Each row of a before or after table is a point. The points were changed in one or more steps. Then noise was added and the rows were shuffled. The steps act on columns, c1 being the first. What was done? A step turns or swaps two columns, mirrors them in a line or flattens them onto one, adds a multiple of one to another, or multiplies or shifts one. Angles are multiples of 10 degrees, from the lower column toward the higher: turns from -170 to 170, lines from 10 to 170 but not 90. Use the fewest steps. Two steps may share a column if one is a turn and the other turns, adds or multiplies; they go together, in the order done. Otherwise the lowest column goes first.
In the rows, zero is written as 128.

Before (8 x 3):
[[ 96  88 134]
 [147 122 101]
 [185 135  60]
 [117 104 142]
 [ 94  83 110]
 [161 158  54]
 [196 104  79]
 [130  92  69]]
After (8 x 3):
[[ 45 165  96]
 [ 70 123 147]
 [ 45 190 120]
 [ 97 153 118]
 [ 59 131  80]
 [121 114 168]
 [146 134 131]
 [144 118 158]]
Steps: turn c1 and c3 by -110 degrees; shift c2 by 30

Before (14 x 4):
[[173 134 174  61]
 [ 38 141 214 135]
 [137 139 144 121]
 [ 97 105  97 217]
 [167 133 132  72]
 [ 98 126 185  56]
 [174 128 121 114]
 [177 125 109 167]
 [154 160 168 147]
 [124 146 147  90]
 [106  49  79  98]
 [175 168 132  83]
 [ 73  64 113 125]
 [ 74 101  77  71]]
After (14 x 4):
[[155 155 110 161]
 [102 171 155  84]
 [166 137  89 142]
 [116 145 134 165]
 [103 192 134 146]
 [119  91 137 143]
 [143 179 124 171]
 [ 20 115 195 138]
 [133 211 116  94]
 [114  75 135  43]
 [179  96  87 100]
 [157 144 121 187]
 [130 126 124 153]
 [ 81 187 153 175]]
Steps: flatten c1 and c3 onto the line at 150 degrees; turn c2 and c4 by 130 degrees

Before (11 x 6):
[[110 128 146 129 113 145]
 [151 156 115 144 119 141]
 [ 71 144 148 140 108  62]
 [109  91 105 146 136 155]
 [144  93 153 136 130 114]
 [ 33 151 154  73  13  18]
 [154 107 116  41 125 102]
 [150 117  87 145 141 126]
 [129  88 141 122  98 121]
 [157  84 126 143 110 134]
 [100 145 140 144 134 128]]
After (11 x 6):
[[121 157 149 132 119 127]
 [144  84 147 135 139 128]
 [189 128 131 105 136  76]
 [146 133 122 108 141 156]
 [103 114 128 101 148 137]
 [120 120 114 118 175 129]
 [248 183  72 138 199  45]
 [163 123 134 110 105 140]
 [ 96 128  63 184 143  88]
 [ 90 116 137 122 171 129]
 [103 118 152 154 129  80]]
Steps: turn c2 and c5 by -140 degrees; turn c1 and c2 by 160 degrees; add 1 times c3 to c6; turn c3 and c4 by -120 degrees

Before (14 x 9):
[[136  86  81 102 136 170 119 147 131]
 [106  91  84 141 117 166 162 135 105]
 [120 100 171 113 127  92 117 164 152]
 [164 220  77 106 112  96 135 162 148]
 [139 202  76 153 115 147 117 156 142]
 [155 158  85 162 126 166 117 146 103]
 [157  92 122 170 140 143 159 160 134]
 [127 126 133 167 123 146 151  76  65]
 [137 143  81 148 123 174 126 126 153]
 [131  88  73 140 113 117 140 162 147]
 [156  84  85 166 147  97 121 129 105]
 [128 100 175 146 115 173 124  90 150]
 [ 74 160  87 138 166 138 117  74  76]
 [156 167 100 117 159 132 207 136 134]]
After (14 x 9):
[[119 113  73 160 152  85 192 108 140]
 [121 187  81 100 128 139 188 109 133]
 [137 129  84 163 106 151 185  99 100]
 [ 97 108 164 120 139 147  47 115 155]
 [108 132  78 141 153 142 221 110 150]
 [117 157 125 171 122 132 162  80 137]
 [138 159  88 152 126 116 200 122 156]
 [130 113 109 117  97 119 253  93 131]
 [168 143 137 164 119 122 146 155  64]
 [131 150  90 154 136 109 179 100 102]
 [118 111  83 139  75 116 185 187  81]
 [114 179  84 141 138 130 222 144 108]
 [159 184 179 151 124 133  62 155 147]
 [140  53  72 103 150 101 212  75 144]]
Steps: turn c5 and c8 by -160 degrees; turn c1 and c8 by -50 degrees; turn c2 and c6 by -120 degrees; multiply c6 by 0.4; add -1.5 times c3 to c7

Before (14 x 11):
[[ 82  98 122 110 125 120 118 125 156 113 121]
 [ 91 132 137 101 134 107  84 145 140 130 131]
 [122 124 119 108 127 129 137 151 138 176 120]
 [ 93 193 120  87 135 158 131 127 106 135 154]
 [131  99 150 111 101 116  44  81 101 124 139]
 [ 92 102 154 102 113 146 134 151 135 145 141]
 [105 110 151 108 140 115 113 104 126 139 143]
 [146 171 140 133 136 134 128 142 100 106 124]
 [ 83 145 123 108 139 152 122 144 108 114 131]
 [173 109 127  96 126 114 125 148 155 109 121]
 [158 104 110 123 119 115 132 150 156 148 181]
 [157  99 107 112 116 114 132 144 114 152 154]
 [ 89 114 153 121  64 109 120  94 112 106 148]
 [180 149 132 156 104 180 141 138 138 153 121]]
After (14 x 11):
[[125 159 179 157 118 178 136 167 138 189 153]
 [150 108 160 110 151 114 130 175 115 189 140]
 [134 107  82 109 121 118 118 152 158  93 134]
 [117 144  89 101 132 104  85 178 139 132 122]
 [138 203  92  85 155 159 130 153 108 142 120]
 [101 124  88 121 150 108 117 121 110  71 193]
 [104 112 129 114 140 114  46 111 100 113 151]
 [115 180 143 129 125 131 127 174  99  75 121]
 [149 111 159 123 180 115 131 181 154 180 138]
 [104 119 103 107 143 113 115 135 127 157 115]
 [128 117 172  99 123 114 124 176 155  81 128]
 [104 111  92 103 143 144 137 183 133 173 143]
 [135 137 119 108 121 128 137 180 139 248 127]
 [134 155  85 106 130 151 122 172 105  94 119]]
Steps: turn c1 and c3 by 90 degrees; shift c2 by 10; turn c5 and c11 by -90 degrees; shift c8 by 30; multiply c10 by 2.5

Before (14 x 12):
[[148 128  86 170 138 110 138 147 163 111  87 160]
 [154  87 130 129 109 127 163  65 179 153 118 104]
 [166 122 157  93 122 133 158 138  79  54 114 157]
 [187 145 155 157 135  76  81 164 151 134  76 110]
 [ 87 144  81  83 106 150  71 166  68 115  73 153]
 [178 176 155 141 174 118  76 104 135 167 148 106]
 [109 199 102 114  93  97 156 132  71 161  73  93]
 [102 133 141 110  65 155  95 100 150  81  91 133]
 [137 116 144 135 138 121 144 146 172 131 167 142]
 [ 88 154 127  95 160  77 127 165 148 101  72 129]
 [109 107 152 161 173 144 139  90 119 109 160 120]
 [ 94 107 145 124 122  88 146 125 115  93  98 187]
 [ 97 102  91 126 108  90 152 100  90  73 159 121]
 [127 120 165 177 146 119 109 122 104 135 114  85]]
After (14 x 12):
[[ 49 154 120  86 109 126 112 136  76  83 118 165]
 [150  78  83  65  74 114 157 148  65  90 113 108]
 [129 139 125 144 164 111 135 148 167 130 140 150]
 [128 155 147 185 180 149 146  94 119  97 118 137]
 [ 85  72 149 155  88 100 134 178 148 173  88 139]
 [116  60 160 170 174 145 100 117 138 193 101 135]
 [146 110 129 108 107  95  95 175 147  86  64 131]
 [125 158 111 115 139 141 149 127  84  69 163  94]
 [131 152  90 123 102 120 142 134 119  79 108 182]
 [128 176 156 115 105 157 155  86 180 160 137 117]
 [163 112 141  94  65 112   9 136  67 140 121  82]
 [137 115 179 185 133 135 157 122 105 125 106 122]
 [ 99 129  75 174 108 115 120 150 157 126  87 117]
 [114  94 131  78  56 146 149  98 151  83 153 146]]
Steps: mirror c1 and c10 in the line at 70 degrees; turn c2 and c7 by -120 degrees; multiply c7 by 1.6; turn c3 and c12 by 50 degrees; add 0.5 times c5 to c4; turn c5 and c11 by -50 degrees; flatten c6 and c8 onto the line at 120 degrees

Before (12 x 14):
[[ 20 145 101 141  97 114 103 147 113 119 133 102 117 106]
 [157 151 149  94 168 169 104 148 152 144 167 127 113 100]
 [156 125 156  99  79 132 109 150 147  96 141 110 107 145]
 [161 150 142 159 167 126 115 124 144 101 137 116 138 145]
 [158 152  87  94 160 111 117 145 118 104 173 111 146 117]
 [127 146 142  90 119 123 100 142 158 108 135 110 154 150]
 [152 149 155 114 161 127 127 134 146  95 130 131 147 101]
 [159 153 154  99 154 108 113 162 118 118 149 124 140 138]
 [161 105 158 125 102 127 162  96 126 133 136 120 153 128]
 [ 88 106 150 147 149 108 160 150 143 118 174 129 141 117]
 [158 134 146 116  39 163 109 150 133 111 138 108 158 138]
 [125 134 151 124 157 228 105 120 111 100 127 100 144 113]]
After (12 x 14):
[[155 127 141  85 180 121 115 163 140 103 133 118 122 137]
 [149 150  89 154 171 106 117 183 152 106 175 114 136 109]
 [110 122 150 140 168 222 105 161 141  84 130  99 138 105]
 [147 157 156 138  86 128 109 192 118  99 143 109 113 151]
 [117 181 142 133 133 117  99 182 126 109 135 109 124 131]
 [154 157 154 121 172 121 128 173 135  94 133 133 141  99]
 [148 142 143 131  46 160 109 192 132 108 137 108 128 122]
 [159 175 149 132 178 170 105 189 134 138 165 128 136 114]
 [ 89 117 150 113 157 109 160 190 101 121 173 130 139 115]
 [  4 115  98 123 107 114 102 187 147 124 136 106 137 115]
 [159 152 156 151 163 109 111 201 157 123 150 124 128 129]
 [157 120 155 139 112 131 162 134 108 130 137 117 140 116]]
Steps: add 0.5 times c12 to c1; turn c2 and c9 by 120 degrees; turn c2 and c4 by 140 degrees; shift c5 by 10; turn c6 and c10 by -10 degrees; shift c8 by 40; flatten c13 and c14 onto the line at 120 degrees
